Rows are points. Examples show where two turns around zero, p and q, send a point. Write where each new point lands after one turn and then the other. Backwards means that the second turn is done in reverse. Each puzzle has new turns, and all numbers are rounded.
In the rows, 128 means zero.

Turn p:
[121 106 124] => [121 106 133]
[102 135 146] => [129 137 159]
[153 119 106] => [123 117  96]
[140 196 103] => [112 194 101]
[162  92 149] => [165  92 112]
[ 89 120 140] => [117 122 168]
Turn q:
[142 153  85] => [156 122  85]
[164 132 108] => [168 122 121]
[104 123 128] => [105 122 124]
[ 94  87 174] => [ 78 122 177]
[136 146 145] => [133 153 131]
Where do these land?
q, then p: [104 120 159] => [128 141 166]
q, then p backwards: [ 88 122  93] => [141 100  85]
p, then q: [175 127 120] => [158 100 103]
q, then p: [ 90 160 135] => [ 87 153 142]
q, then p backwards: [165 120 158] => [110 142 171]
q, then p: [146 120 103] => [134 107 105]

Turn p:
[111  97 150 138] => [146 124 165 117]
[ 84 119  86 136] => [ 97  82 135 101]
[172 161 163  88] => [136 196  98 144]
[139 163 123 145] => [111 127 114 162]
[134 101 118 133] => [150 111 128 117]
Turn q:
[159  85 154 145] => [125  80 166 136]
[158 115 123 156] => [132 118 157 158]
[103 156 149 160] => [ 79 146 122 136]
[162 142 137  85] => [157 142 155  89]
[ 91 128  96 127] => [134 135  82 142]
[ 94 143 109  95] => [141 147  85 106]
Where do these land?
p, then q backwards: [117 148 184 169] => [177 143 118 178]
p, then q: [171 145 111 133] => [147 139 127 173]
q, then p: [ 94 122 147 100] => [119 124 107  85]
q, then p: [145 133  96  94] => [144 146  89 148]
q, then p: [ 99 142 121 131] => [104 110 116 125]
q, then p backwards: [142  78 108 141] => [145 113 114 178]

Turn p:
[ 78 143 119 152 132 108 137 128] => [111 164 151 135  99 135 108 149]
[129 128 121 180 123  86 102  98] => [110 173 154 139 152 162 112  97]
[104 170 178 157 145 161  55 100] => [150  96 167 157  94 215 122 105]
[137 158 133 111 129 121 149 147] => [147 129 102 113 127 129 114 154]
[132 110 147  84 140 131 122 119] => [122  81 135 110 138 118 124 131]
[149 123 116  93  83 154 145 109] => [147 111 102 104 116  87 126  89]
[154  88 117 140 113 126 205 155] => [151 162 117 128 159  53 151 150]
[147 118  89  99 178 147 122 131] => [ 96 107 109  97 131 135 180 142]
[121 113 132 136 109 118 114 163] => [117 128 116 168 135 118 115 133]
Turn q:
[108 119 110 117  65 118 142 150] => [ 92 159 121 156 135 176 120 141]
[167 122 137 151 144 136 160 113] => [161 104  84 127 130 118 124 127]
[132 119  68  95  86  98 102 141] => [ 84 161 143 121 106 158  73 154]
[198 135 124  89 186 127 151 123] => [156  74 102  94  69 109 123 160]
[ 99 188 154 136 136 138 143  78] => [148 158 120  93 162 102 187 142]
[123  96 151 114 118 191 127 100] => [104  88 114  98 157 149 150  89]
[138 114  97 162 135 123 140 141] => [137 119 118 154 143 117  91 139]
[132 111 146 132 170  67 103 148] => [141 138 150 157  73  83 116 107]
[100 146 166 126 119 140  89 146] => [136 142 177 128 133 144 159 101]
[ 90 111 113 141 112 142 146 148] => [100 124 132 164 161 137 129 134]
[120 146 141 145 137 127 104 119] => [148 142 147 118 138 114 135 115]
Where do these land?
p, then q backwards: [151  84 159 118 196  60 117  76] => [ 76 149  82 125 113 217  81 123]
p, then q backwards: [139 156 121  93 120  94  79  83] => [158  82 114 112  92 166  94 108]
q, then p: [103 139 135 143 106 128  93 153] => [170 117 151 127 124 158 129 133]
q, then p: [134 148 156 101 148 133 120 122] => [147 120 121 112 138  91 112 128]
q, then p backwards: [129 141 108 176 129 158 155 153] => [159 120 179 134 133 112 125 162]
p, then q: [130 127 179 142  84 140 150 114] => [172 139 111 105  97 126 103  95]
p, then q: [108 139 103 151 101 151 158 146] => [151 174 116 132 131 150 116 156]
p, then q: [110 111 108 140 119 171 126 127] => [127 159  88 143 141 137 135 129]
p, then q: [ 98 133 112 122 119 135 152 149] => [128 161 138 148 122 149 118 140]
q, then p: [177 103  99  94 159 111 131 157] => [105 114 113 185 134 102 108  86]
